Every row gives one point. The window is the flat piece filled in between its corners: a triangle in 3 columns, a solid with four corners in 4, and so on. A path goes straight from each point to the next, and from the last back to the first. After which points does the path pass through the window?
(in the rows, 128 means zero)

Window:
[[121 134 115 133]
 [ 87 120 147 137]
 [226 149 184 138]
 [148  71 104  99]]
Path:
(1): [148 138 139  67]
(2): [165  63 111 141]
(3): [221  94 163 175]
(4): [209 131 177 109]
(5): [139 109 124  72]
(6): [152  51  93 152]
(7): [185 121 170 178]
(8): [149 174 175  93]
(9): [191 120 144 104]
(10): [191 114 123 142]
(11): [139  75 136 168]
(12): [140 126 148  95]
(13): [105 133 146 120]
(14): [ 87 107 144 152]
(15): [146  81 128 137]
(16): [130 108 124 100]
Through the window after points: 1, 5, 13, 15

Window (4 x 4):
[[161 161 175 128]
 [ 97 126 116 126]
 [159 128  85 133]
 [ 84  97 168 124]]
Path:
(1): [102 113 186  76]
(2): [ 62  96 188 151]
(3): [ 43  64 128 173]
(4): [ 77  85 140 108]
(5): [ 95 105 165 101]
(6): [100 115 122 168]
(7): [ 90 103 158 144]
(8): [108 106 160  89]
(9): [110  98  82  95]
(10): [ 90 112  70 179]
(11): [ 74  97 168 154]
(12): [121 114 156  80]
Through the window after points: 5, 7, 11

Window, 6 rows:
[[153 125 136 120 153 223]
 [109 121  90 145  50  91]
 [ 93 121 101  64  91 125]
 [ 65 140  55 128 168 120]
 [109  74 129 141 118 125]
 [134 137 201 127 178 193]]
Path:
(1): [178  91 120  98 140 111]
(2): [ 55  95 141 169 104 153]
(3): [ 46 109 106 153  57 149]
(4): [143 119  49  85 137  81]
(5): [195 150 111 137 107 113]
(6): [ 82 106 116 125 114 186]
(7): [ 70 127 136 151 119 169]
(8): [133 123 121 132 148 138]
(9): [198 120 102 138 124 127]
(10): [ 91 126 137 130 103 153]
(11): [ 71 139 116 169 142 226]
(12): [137 116 133 135 180 136]
Through the window after points: 1, 5, 9

Window:
[[116 122 127 123 162 156]
 [101 195  79  53  84 138]
 [184 118 175 141 113 131]
 [178  78 141 167  96 121]
 [ 60 109 156 126 114 184]
 [119 128 125  43  94  71]]
Path:
(1): [144 138 156 188 125 109]
(2): [ 78 174 129 140  80 107]
(3): [109  67 121  67 128 176]
(4): [136 108 133  65 101 109]
(5): [117 152 129 107  96  70]
(6): [128 145 163 132 100  76]
(7): [172  96 140  78  89 138]
(8): [145  99 131 100 101 213]
Through the window after points: 4

Window, 8 rows:
[[135 110 143 184 148  97 142 126]
 [145 140  67 174 143 103  35  61]
 [ 96 160 155 152  90 170 115  94]
 [133  74 124 134 138 133 125 144]
 [ 59  63 156 121 143 107  97 108]
 [125 142  90  89 121   7 134 105]
 [184 118 124 164  96  65 100 144]
 [ 97 204 205  93 114 125 152 169]]
Path:
(1): [127 145 157  85 114  80 134 118]
(2): [ 91 187  89 162 133  51 126 159]
(3): [ 68 135  82 158 110  78 116 146]
(4): [124 124 137 107 139 102 127  91]
(5): [151 131 148 120 155 110 110  79]
(6): [ 69 127  84 146  85  95  66 153]
(7): [120 110 110 162 138 119 107 168]
(8): [160  77 149 112 116 102 123  70]
(9): [144  90 178 118 154  95 131 101]
(10): [113 135 122 132 121  67 114 145]
(11): [ 93 146 135 144 106 128 114 136]
(12): [170 107 136 107 126  98 102  49]
(13): [157  98 170 134 167 114 107  89]
(14): [ 92 112 114 180  87 121  92 154]
(15): [ 49 109 129 130 104 125 144 171]
(16): [123  96 186 113 141  93 118  98]
Through the window after points: 1, 7

Window:
[[114 146 122 147 222 112 116 126 202]
 [ 96  82 137 105  65 216 136 161  69]
 [112 103  70 142 159  66 141  82 173]
 [111 163 155  58  88 149  61 159  64]
 [202 131 124 133 156 153 152 136 173]
 [136 186  99  76 197 153 137 117 116]
 [108 153 132 172  62 185  74 154  43]
 [ 96  90  20 146 161  81  71 152 148]
 [177 118 154 124 206 149 118 107 112]]
Path:
(1): [107 108 112 113 128 148 159 162  71]
(2): [127 134 131  92 107 221  90 117 130]
(3): [128 159 115  77 153 160  69  98 139]
(4): [129 144 127 132 150  97 107 158 114]
(5): [109 138 115 153 119  97 152 183  57]
(6): [104 134 102 123 102 158  91 126 122]
(7): [113 117  63 114 138 153  64  52 165]
(8): [154 135 140 162 135 109 171 178 110]
(9): [132 121 129 125 143 121 125 147 111]
(10): [140 106 131 128 137 180  63 117 134]
(11): [130 138 131 114 117 196  91  97 131]
(12): [159 150 154 130 135 126 171 183  75]
Through the window after points: 1, 7

Window (9 x 9):
[[103 138 190 187  58 104 158 156 193]
 [165 171  39  94 160  84 106 119 122]
 [103  84  88  62 114 165  45  90  82]
 [104  77  87 160 125 186 138  69  74]
 [178  71  85  79  68  89  66 200 157]
 [126 161 126  93 148 202 137 133 165]
 [120 123 139 134 151  66 209 104 134]
 [ 58  71  55  67  77 113 138  98 101]
 [ 93  99 121 150 160 134 127 193 130]]
Path:
(1): [ 87  15  72 135 109 127  91  63 168]
(2): [116 125 113 124 121 164 131 112  79]
(3): [129 124 113  85 116 113 142 153  88]
(4): [118  80  96 121 112 105 124 108 149]
(5): [118  89  90 117 141  99 150 124 144]
(6): [125 138 124 101 106 101 149 124 118]
(7): [112 115 111 101 121 135 122 127  88]
(8): [ 78  50  84 132 130 148  73 108 188]
(9): [ 97 116 107 126 120 105 114 144 171]
(10): [140 139 138 123 117 137 146 168 114]
(11): [111 138  69  90 121 106 138 129  85]
(12): [156 116  66 113 139 110  84 100 198]
(13): [ 95  81 107 121  95 137  89 114 180]
(14): [110 112  84  85 124 145 118 168  45]
(15): [113 141 143 136 112 125 143 130  94]
(16): [145  84  80 125 144 155 120 124 241]
Through the window after points: 1, 3, 5, 7, 11

Window:
[[126 119 190 148 123  79 151 133 103 104 131]
 [158 173 137 164 133 186 186  32 182 108 137]
 [ 74 139 170 130 195  78 138 190 164 144 132]
 [103 144 138 114 121 204 151 108 125 133 128]
 [128 129 165  81 116  93 105 160 191 131 161]
 [146 129 130 120 135  70 167 160 131 186 131]
 [ 95  48  71 102 226  81  29  87 118 150 182]
 [ 54  99  78  29 205  41  80  73 117 141 233]
 [225 190 139 111 186 173 156  68  91  89 153]
 [139 220 130 194 100 181 137 107 138 120 155]
 [174 161 107 144 121 160 204 138 145  59 150]]
Path:
(1): [ 99 105 137 107 149  94 121 137 148 138 191]
(2): [ 89 152 113 100 137  83 117 106 156 127 119]
(3): [136 156 121 129 161  93 117 111 144 109 132]
(4): [143 113 161 140 170 123 152 125 116 141 198]
(5): [135  99 137 125 180 113 132 108 135 147 204]
(6): [122 147  76 116 156 120  78 105 123 105 106]
(7): [124 134  99  75 178  92  71  81 124 121  86]
(8): [105  81 101 129 190 111  89 107 127 147 203]
(9): [157 139 136 142 146 161 158  97 130 121 196]
(10): [167 167 103 110 120 131 149  87 138  88 115]
(11): [130 170  96 107 137 129 135 106 146  91 122]
(12): [164 101 171 142 140 153 172 121 116 155 209]
(13): [166  97 159 149 137 182 152  98 140 145 214]
(14): [131 155 116 118 130 103 143 115 122 113 123]
(15): [130 148 118  89 160 121 103 114 116 114 125]
(16): [134  99 127 136 188 118 140 123 105 146 229]
Through the window after points: 5, 7

Window, 11 rows:
[[149 174  80 109 110 148  88 167 145 107 116]
 [ 59 130 196 161 103 130 198  62 149 146 175]
 [102 120 152 159 114 156  92 145 120 109 171]
 [ 67  87  78  82  91  85  73 119 112 168  98]
 [158  78 102 118  94  99 127 176  67 149 156]
 [ 93 146 131 142 126  97 109  58  88 179 132]
 [113 145 163  73 164 216 100 249 106 114 154]
 [161 107 149  55 165 183  93  42 122 157 156]
 [146 113 207 138  63 119 114 214 158 109  93]
 [165 102 148 107 171 124 120 126 109  86 139]
 [130 116  96 162 114 157 119 170 162 162  71]]
Path:
(1): [134 136 159 136 128 140 128 171 147 144 154]
(2): [121  89 108 123 107 186 110 133  62  98  80]
(3): [111  96 111 164  73 147 146 125  91  99  48]
(4): [118 124 126 123 129 134  99 161 164 173 136]
(5): [114 117 119 138 149  97  99 188 188 150 116]
(6): [128 120 119 148 102 167 127 141 129 146  96]
(7): [121 106 140 122  85 183 109 169 106  69  88]
(8): [128 128 137 137 114 115 107 160 151 162 130]
Through the window after points: 3, 5, 7

Window, 12 rows:
[[106 156  87 142 164 103 120 171 127 170 138 148]
 [157  78 163 185 226 101  57  95 203 156 159 128]
 [112 120 129 166 118 180 129  58 155 134  99 134]
 [178 207  80 158 120 119 126  67 166 137  95 137]
 [134 112 206  96 196 147  57 146 206 188 111  91]
 [101 201 134 127 166 121 117 102  91 127 141 145]
 [111 180 112 172 177  98  69 141 134  54 107 122]
 [164 141  94 147 177 167 154 117  43 163 137  91]
 [121  54 247 112 107 110 146 167 145 181  90 140]
 [116 139 120 110 141 130  35  84 100 164 108 145]
 [154  61 172 103 129 156 184 103 179  61 101 151]
 [166 107 115 191  81 145 170 159  87 140 223 154]]
Path:
(1): [174 148 164 197 238 153 108 137  97 132 106 187]
(2): [159 109 165 157 172 160  96 103 150 128 108 176]
(3): [137 117 134 124 147 120 122 103 157 164 135 110]
(4): [131 128 115 147 124 106 104 120 149 147 140 110]
(5): [144 155 158 188 176 164 114 128  90 161 143 174]
(6): [187 180 151 170 208 120 110  98 123 130 110 196]
(7): [117 102  91 131 104 137 110 103 176 168 139  42]
(8): [118 139  85 154 141  82 134 104 130 110 130  86]
(9): [140 137 149 148 148 143 115 121 131 134 124 167]
(10): [164 117 160 133 143 148 137 135 123 123 109 147]
(11): [ 31 104 149 112 123  89 155  61 174 125 171 116]
(12): [109 121 116 115 104 116 143 107 164 108 145  87]
Through the window after points: 6, 10

Window, 12 rows:
[[ 88 107  74  42 102 148 100 121 185 125 195 142]
 [ 65 129 111  79 128 225 189  98  86 102 129 107]
 [109  88 139 120 142 142 171 148 184 158  55  96]
 [155  91  62 101 163 146 136 135 100 108  55 128]
 [ 59 149 109 158  84  98 124 138 137 162 127 174]
 [132 111 125 169 178 132 166  50 105 142  51 161]
 [ 95  86  87 109  91 137 106  58  57  96 126 105]
 [129 109 102 128  29  96 199 173 151 129 168 164]
 [151 171 137 132 201 128 134 139  81 112  98  46]
 [107 103 117 155 132 134  53 116 123  71 129 145]
 [ 78 122 138  93 130  65 207 180 136 136 153 175]
 [ 91 177 151 144 117  94 112 120 180  92  60 142]]
Path:
(1): [105 132  96 150 118 108 143 101 120  90 131 109]
(2): [144 122 143 106 131 138 135 181 123 140 114 130]
(3): [ 86 104 174  93 116 185 128 142 118 122  79 241]
(4): [110 139  81 144 125  99 127  97 116 108 122  98]
(5): [ 93 111  93 131 126 114 125 124 141 100 143 126]
(6): [121 124 168  71  81 167 145 164 107 171  50 127]
(7): [119 117 135 108  75 130 166 148 133 115 128 168]
(8): [ 93 135  53 168 100  80 155 131 164 124 147  90]
(9): [ 74 111  83 186 138  99 155  80 127 106  76 156]
(10): [126 188 185  65  94 134  91 171 173 143 120 132]
(11): [124  97 151  58 117 134  99 116  67 130 110 140]
(12): [ 72 119  42 186  99 127 146  59 112  84 130  87]
Through the window after points: 1, 7, 9, 11

Window, 14 rows:
[[ 82 114 153 134  75 130  79 108 145  72  70  65  47 148]
 [185 159 122 150 130  97 143 107  99 178 156  86 128 104]
 [126 111 201 110 119 119 117  92 187 148  97 110 236 101]
 [ 43 156  66 138 100 143  91 137 108 169  49 108 138 122]
 [131 166 194 143 156  60 192 103 149 110 160 100 143  95]
 [109  95  69  75  55 137 166 130  92 164 176 112 142 103]
 [125 174  88  87 101  93  90 167 141 191 117 200 148 121]
 [ 96  67 107 172  86  95 137 121 115 188 113 191 124  94]
 [ 94 131 158 143 194 164 103 167 173 150  88 129  95 100]
 [138 167  57  76 166 165 116 143 148  82 104 112 209 165]
 [ 71  30 147  78  91 119 125  99 134 223 103  95  63 180]
 [127 137 136  70 112 176 131  31 203  72  82 129  38 150]
 [ 82 144 104 114 154 187  65  84 160  57 192 138 175 136]
 [114 145 196 136 127 142 149  95  93  88 166 186 116 108]]
Path:
(1): [101 137 102 145  87 155 127 147 148 167 145 143 177 129]
(2): [ 73 173 192 172 104 179 198 117 180 170 114 185 134 153]
(3): [114 104 127 105 132 115  86 114 111 106 117 108  98 107]
(4): [148 115 121  55 146  92  95  98 138 111 114  96 121  74]
(5): [ 80 150 158 138  98 183 159 103 154 134 136 134 124 186]
(6): [ 98 132 133 163 112 127 130 134 142 158 134 132 158 124]
(7): [112 110 115  66 143  84 106 106  93 116 109 110 119  82]
(8): [133 114 149 102 133 112 126  94 113 126 128 118 100 124]
(9): [ 84 126 156 141  69 160 147 138 236 158 148 136 170 137]
(10): [127 142 137 157  98 142 157 125 171 156 153 133 141 166]
(11): [ 89 109 118  76 156 143  98  92 116  83 101 105 137  80]
(12): [141 117 114  65 182  93 144  90 109 122 109 144 129 111]
Through the window after points: 2

Window (14 x 14):
[[145 180 184   7  74 165  90 129 135 138 191 192 112  82]
 [104 169  97 130 207 106 148 113 112  94 194 143 132  71]
 [140 145 150 119 186 124 161 106 109 111  56  53 132 111]
 [127 117 155 145  79 190 111 118  68 108 144 104 119 116]
 [161 113 161  68 123 188 147 149  99 141 150 181 150 150]
 [115 155 124 159 172 181 146 158 157 134 164 114 110  98]
 [115 114 123 148 208 136 103 123 106 109 152 117  78 155]
 [177 155 136  68 123  57  59 167 140 102 119 132 201  96]
 [ 82 127  93 173 148 154 141  78  79 175  43  51 136 160]
 [ 68 153 111 151  94  96 175 164 142  72 151  20 127 152]
 [107  59 209 157 141 150 153  82 119 156  72 151 106 136]
 [148 170 109 134 147 154 124 120  99 114 102 193  89 117]
 [147  65 146  65 128 122 182 145 154 158 130 129  77  54]
 [147 157  87  45 137 181 101  25 169  77 106 150 147  64]]
Path:
(1): [161 131 154 106 146 122 122  92 130 155 144 115 118 105]
(2): [189 134 125 188 109 130 171 113 135 145 148 109 149 140]
(3): [103 130 127  99 161 148 115 121 101 113  92 134 113 112]
(4): [ 66 131 189  76 158 115 127 178  92 137 112 108 177  75]
(5): [178 137 121  97 125 137 114 126 131 116 139 153 141 131]
(6): [188 171  81 132 119 102 145  87 185 105 160 144 127 130]
(7): [ 91 112 173  62 174 167  78 143  79 113  94 113 143  85]
(8): [ 94 154 102 120 171 152 131 139 104  80 141 154 109 110]
Through the window after points: 4, 6, 8

Window:
[[126 149 107  98  57 115 230 176 163  15 149 105  81 166]
 [ 88 150 114 188 114 124  56 141 166  66 157 139 116 174]
 [169  92 182  88  81 112  97 121 159 113  72 143 189 107]
 [164 129 132 167  65 143 184 129 133  76 117  89 170 121]
 [148  56 157 124 129 141 171  95 172 158  99 165 120  72]
 [149 111 148 100 197 144 122  78 133 154  86 118  97 143]
 [194 148  57 112  42 127 186 176 121  30 155 156 130 139]
 [147 144 167  97  74 199  97 117 184 136 138 158 220 121]
 [140 199 119 155  38 130 119 125 154  71 127 132  71 143]
 [138  76 129  64 111 133 118  71 153 155 117  98 166  56]
 [ 41  95 157 128 162 139  96  49  74 154  85 160  79 156]
 [ 96 131 138 161  82 137  60 156 130 170 139 122 101 195]
 [103 121 199 122 171 121 107 110  90 151 143 138  92  98]
 [ 43 148 137 153 165 154  67 150 113 158  69 136  87 122]]
Path:
(1): [116  85 138 111 108 151  93 117 123 118 112 119 100 127]
(2): [139  95 127 147 102 190 114 135 143 100 124 137  85 147]
(3): [ 82 200 124 162 109  44  86 123 160  79 145 131 173 143]
(4): [123 220 108  94 105  86 151 124 112 154 179 148 144 124]
(5): [113  55 147 139 114 161  87 101 165  91  90 112 117 117]
(6): [113  86 176  98  94 200 112 197 130  87 125 161  64  73]
(7): [118 154 109 162 143  78 134  39 135 164 126 107 153 184]
(8): [128 134 136 125 116 113 100 106 124 131 115 158 157 125]
(9): [136 108 153 143  96 181 126 131 157 107 117 112 107 126]
(10): [119 111 145 133 103 139 112 137 121 110 122 103  89 127]
(11): [131 138 124 117 122 102 156  83 144 138 120 174 150 117]
(12): [123 166 142 131 107  98 134 133 143 116 126 154 143 134]
(13): [102  74  93 195 102 196  48 127 145  37 156  95  80 172]
(14): [137 106 170 114  90 208  82  66 144 103  71 128  86  83]
(15): [113 123 137 112 121 104 153 140 126 138 139 132 133 136]
(16): [123 243 152 123 105 108 171 107 198 118 144 190 177 139]
Through the window after points: 2, 4, 12

Window:
[[135 199 102 175 171 132 132 162 125 135 129 186 176 207]
 [240  55 175 112 132 170 110 121  76  55 123 120 123 124]
 [140 179  33 137 207 140 154 110  85 189 165 178 174 161]
 [ 57 167 174 135 141 103 176 133 146 175 195 124  97 155]
 [113 147 152 110 217  59  92 119 167 177 122 105  93 158]
 [ 79 104 143 163 162 103 135 120  96 141 108 134 116 144]
 [137  89 135 110 122 197 139 126 133 100 108  86 134 152]
 [151 118 160  54 125 135  99 130  60 129  99 113 126 135]
 [140 157  76 134 140  98 175 103 144 146 136 198 213 172]
 [191  98 137 121 108 124  75  99  63  55 120  42 100 154]
 [212 134 139 127 114 153 126 114  99  93  71 108 111  90]
 [ 97 134 187 153 142 140  61  77 102 173 161  76 141 139]
 [123 115 116 153 119 112 112 161 126 196 157 120 134 151]
 [ 95 118 161 110 133 114  39  87 133 141 141 121  40 142]]
Path:
(1): [159 138 149 136 166 138 144  85  86 189 128 138 118 168]
(2): [123 136 132 122 106 125 122 162 145  65 132 102 117  95]
(3): [116 126 152 121 175  97  44 123 114 130 203 115 159  99]
(4): [143 136 123 138 131 148 133 105 108 146  85 131 111 176]
(5): [177 109 148 114 150 153 135  97  92 139  91 132  83 167]
(6): [142 172 109 144 135 104  96 149 131 105 149 108 185  77]
(7): [113  98  98  91 204 114  36 154  82  94  98  77 117  62]
(8): [165 142 188  81  85 141 158 103  85 162 125 146 133 199]
Through the window after points: 1, 5, 7
